Each row of a before or after table is a point. One or more steps were done to the points. Then noise was added and the rows were shuffled. The steps act on columns, c1 being the first. Write out the steps. A step turns or swaps two columns, mirrors them in a line or flattens them onto one, adds a multiple of one to another, or multiplies or shifts one. Angles are multiples of 10 degrees, from the lower column toward the higher: turns from -170 to 170, lines from 10 to 170 but not 90. Use the fewest steps. Two steps may share a column if one is a turn and the other turns, adds or multiplies; they go together, in the order done. Otherwise the lowest column goes first.

Before (12 x 3):
[[ 34   1 -48]
 [ 36   4 -22]
 [ 26  13 -12]
 [-10   2 -11]
 [ 35 -10  -9]
 [-60  -9  -5]
 [ 32   9   7]
 [ 33  -7 -40]
 [ 37  -1   6]
 [ 33  -1  -8]
 [ 22  17  -5]
 [ -1  17   5]]
After, 12 rows:
[[ 37  29   5]
 [ 31  40   6]
 [ 36  34 -22]
 [-61  21  -5]
 [ 25  44 -12]
 [ 23  47  -6]
 [ 35  19  -9]
 [-11  32 -10]
 [ 34  30 -48]
 [ 32  23 -40]
 [ -1  49   4]
 [ 33  29  -9]]
Steps: shift c2 by 30

Before, 12 rows:
[[ 11 -15   4 -24 -18 -12]
 [-21 -13  18  -8  -6   0]
 [-20 -17 -10  27  24  -1]
 [ 13 -12   9  14   2  14]
 [  8   7   1  -8 -10  15]
 [ -7  -3  -2  11  20  -5]
 [ 21 -11  -5  28   2  -6]
 [-22 -12 -21 -21  -1  22]
 [  5   4  16  -2  29  34]
 [ 19  10  18  13  -3   5]
 [ -5  -8 -10 -20  -6   4]
 [  7 -44   7   2  12  11]]
After (12 x 6):
[[ -3  -7   5 -25  22  30]
 [ 25 -24 -10  27 -18 -44]
 [-35  -6  17  -2 -30  -6]
 [-21  11   1  -8   8   9]
 [ 26  -9  18  -7  11 -46]
 [-27 -13   8  14   3  19]
 [-21 -11  -6  28   1  48]
 [-18 -45   6   1   4  10]
 [  8 -11 -21 -21   5 -59]
 [  4  -5 -10 -20   8 -13]
 [ 13  -9  -2  10 -18 -13]
 [-28  10  17  13  -1  39]]
Steps: multiply c1 by 2.5; turn c1 and c6 by 120 degrees; mirror c2 and c5 in the line at 170 degrees

Before (10 x 8):
[[ 10  17  14  11  11  12   4 -16]
 [  9  14   4   1 -11   5  11  -3]
 [  1  19 -17  14   2 -20 -18  16]
 [-15 -26  13  25  -5   7  15  -3]
 [ -3   9  -3  -1   8  16  23 -22]
 [ -6  -3   8 -14  18 -22  12 -15]
 [  9   9 -12   7   1  11 -12  14]
 [-24  -1 -11 -15 -23   3   0 -25]
 [ 19 -18   4  12  11   0   3  -5]
 [-20  16   6   2  16  -5  -8  18]]
After, 10 rows:
[[ 18  -2 -18  -4  12  24 -37   3]
 [ 15 -11 -12  -7   6  -9 -25   8]
 [ 17  -3   5  -1  19   6   4 -20]
 [-15 -24   9  14  10  13  50  -7]
 [-17  -4  15 -11   7 -10  24  10]
 [-24 -21  -9   8 -19  -9 -31 -22]
 [ -1  -5   5  -1 -16  -5   9  11]
 [ -4 -38   2  -8   8   5  19  19]
 [ -3 -47  13 -20 -13   0  26 -15]
 [-22  -9  -2  -2  -4 -15  60  -4]]
Steps: swap c1 and c8; shift c2 by -20; turn c4 and c6 by 160 degrees; multiply c4 by 0.7; turn c5 and c7 by 30 degrees; multiply c7 by 2.5

Before (12 x 11):
[[ 11  -6   8  41  -5 -32   7 -39 -25  -8  -5]
 [-14 -18 -29 -34 -15 -28 -13 -13  -8  -6 -13]
 [-13  34  15  29 -24 -27  15 -21  21  21  37]
 [  4  28  22   9  35  41   0 -32  -5  46   0]
 [ 33  -3  26 -22  29   3  18 -20  26  10  52]
 [ 28 -25 -25 -27 -29 -31 -49 -35  26  52  -5]
 [  1  -1  13  20  24  22 -47  25  33 -15   1]
 [ 17 -16 -21  40  16   4  23   9  25 -12  37]
 [-11  46  -9 -16  18 -36 -16   5 -10  39 -11]
 [ 21  40 -18 -11  17  37 -43 -34   9  20  52]
 [ 43 -10  27  13  10  42  -1  24   9  19  28]
 [-30 -26 -20   8   8 -34 -29  33  10  -2  37]]
After (12 x 11):
[[  4  37 -36   4  35  41   5 -32  -9  28   0]
 [-24  38 -19  35 -33 -28  11 -22 -10   9 -30]
 [ 28 -32 -48   3 -31 -23 -51 -36  38  17  -5]
 [  4 -24   6  45   3   1  24  10 -15 -15 -42]
 [ -7  34 -49 -16  25 -33 -24   4   7  -6  16]
 [ 12   0  12   7  -4 -34   0 -39 -45   5  -1]
 [-38 -33  -2  12   4 -29 -34  34   0  -4 -24]
 [ 31   5  -3  15   5  42   6  25  -4  34 -43]
 [  0   4  19  37  12  31 -43  25   8   4  -2]
 [ -8 -30  -4 -28  -5 -24 -17 -12  21 -19  18]
 [  3  25 -34  -1  17  45 -38 -33  14 -19 -55]
 [ 13   8   2   7  27  -1  19 -18  33  26 -60]]
Steps: mirror c1 and c11 in the line at 170 degrees; turn c2 and c3 by -30 degrees; turn c3 and c10 by 60 degrees; turn c4 and c9 by -50 degrees; add -0.3 times c4 to c5; turn c6 and c7 by 10 degrees
